Every row gives one point. To make a cloud, some directions were put in groups of two or more. Within a group, all points are equally far from the middle, so they leave a hole (a ring in 2 directions, a hollow ball in 3). The other directions are filled evenly. Then the cloud was stretched, turned, moved and blurred a little. How many holes are there, and how many directions does each take, smallest first?

Cloud (19 x 3)
[[ 23  16  28]
 [ 11 -57  44]
 [ -7 -15  52]
 [ 22 -50 -46]
 [-14  40  -8]
 [-29  -7  -4]
 [-55  34  -1]
 [ -4  21 -17]
 [ -5 -54  13]
 [ -1  42  15]
 [-49  11   7]
 [ 18 -25 -14]
 [ 36  -4  22]
 [ 44 -62   5]
 [  1 -25  62]
 [ 33   6  39]
 [ 32 -54  36]
 [  6 -10  39]
 [ -5 -30   1]]
Holes: 0

Cloud (20 x 3)
[[-64  13  26]
 [ -5  16 -53]
 [ 23 -15 -31]
 [-34 -40 -11]
 [-39  38  41]
 [-47   9  48]
 [  8   9  53]
 [ 29  -3  31]
 [ 15 -35 -11]
 [ 20 -32  -9]
 [-12 -23 -44]
 [-58  12 -28]
 [-19  60   2]
 [  6 -27  40]
 [ 28 -21 -16]
 [ 20  -4 -40]
 [-19 -46   3]
 [ 26  -7 -31]
 [-31 -22  48]
 [-19 -42  24]]
Holes: 1 (3)

Cloud (28 x 4)
[[  1 -15  54  -7]
 [-11 -22 -51 -12]
 [  5  56  -5  40]
 [-11 -12   2  55]
 [-20 -21 -39   8]
 [ 52  -3 -34  -7]
 [ 51 -12  25 -29]
 [ 21 -58  27   8]
 [-62  28 -16  -8]
 [ 46 -70   2  13]
 [-13  53 -35  35]
 [-63  22  -9  -8]
 [ -2 -10 -55   7]
 [-50  -6  11  -8]
 [ -2  -1 -46 -41]
 [ 23  36   5  37]
 [-23  37 -47  24]
 [  3  36 -29  49]
 [-45   0 -30   0]
 [ 21 -18  26  46]
 [  8 -30 -61 -17]
 [ 28  30 -10   2]
 [ -4 -38  35 -30]
 [ 11 -48 -19  21]
 [ 39 -10  33  31]
 [ -1  42 -34   7]
 [-38 -17  23  -8]
 [-34  23 -32 -24]]
Holes: 1 (3)

Cloud (31 x 4)
[[  2 -30  29 -26]
 [ 20  15 -17 -51]
 [-20  63  -5   1]
 [-15  24  -6 -43]
 [-53  12 -20  10]
 [ 12  11   2  44]
 [-37  10  36 -51]
 [-18  33  15  -8]
 [ 21  35 -52  26]
 [ -9  42  33  46]
 [ 28  26 -13  12]
 [-15  54  34 -27]
 [ 36  27  25  27]
 [-57  57  -9  13]
 [-34  15  -6  -1]
 [-26  15 -30 -36]
 [ 28  11  19  13]
 [  2  38  60 -27]
 [ 25  37 -32   8]
 [ 16  52   5  20]
 [ 20  12  -3  29]
 [ 16  19  35  28]
 [-54  48 -23 -13]
 [ 53  38  14 -12]
 [ 15  68  32  -6]
 [ 15  28 -26  41]
 [-13  80   8 -38]
 [-17 -11  12  30]
 [ 37  48 -43  19]
 [  7  65 -19  24]
 [  9  45 -23  -2]]
Holes: 0

Cloud (49 x 6)
[[-80  36 -16  -2   6   3]
 [-13 -21  -6  51 -35  51]
 [ 29  22 -66  14   0  33]
 [-26  45  12 -12  69 -16]
 [  0 -15 -51 -35 -31  -3]
 [-14 -32   6   8 -27  22]
 [  5  12 -69  -3  10  12]
 [ 28 -42 -16  12 -38  40]
 [ 28  48 -39  -8 -12  26]
 [ 14  37  51  11   3  12]
 [-16  21   7  41  47  11]
 [ -6 -31 -47  19 -61  11]
 [ -8 -35 -24  23 -51   1]
 [ -4  20   8   8 -15 -46]
 [  3  34  10  31  61  17]
 [ -9  42 -11 -58  69 -16]
 [ 28 -13 -10   2  -9 -17]
 [ 27  31  -9  27  21 -39]
 [-47  68  26  37  32   5]
 [-18 -10  37  38  24  17]
 [ 11  37  19 -48   6 -14]
 [ 27  30 -36  29  17  -5]
 [ 24  37  -5 -42  55 -20]
 [ -3  -2  20  20 -22   1]
 [-28   5 -20 -11  29  54]
 [-16 -12 -56  53  15  13]
 [-28  34  -1   7  53   0]
 [  1 -23  34  50 -13  15]
 [ 21 -51  -5  -8 -28  18]
 [ 50 -30 -17  36  38  -5]
 [ -2  52  34  69 -16  28]
 [  2  27 -40  62  27  17]
 [ 45 -35 -47 -10  -4  22]
 [-10 -13  27 -18   3  45]
 [ 14  -3 -67   9  17  33]
 [ 48  32 -13  39   7  -2]
 [-41  -9 -19  14 -33  45]
 [ 40 -29 -34  25  29   3]
 [-55 -20  17 -41  13   2]
 [ 23   0   5  98 -39 -18]
 [ 25 -47 -47  18  31  30]
 [-59   5  10  -5   1   2]
 [-66  17  10  16  32 -31]
 [-39   9  -4 -16  40  20]
 [ 44  13  -6  31  15 -22]
 [-17 -19 -12   6  53 -34]
 [-39  34   5 -10  50   8]
 [ 33  41 -30  68  17  -9]
 [ 18  31 -29  28  42  25]]
Holes: 1 (2)
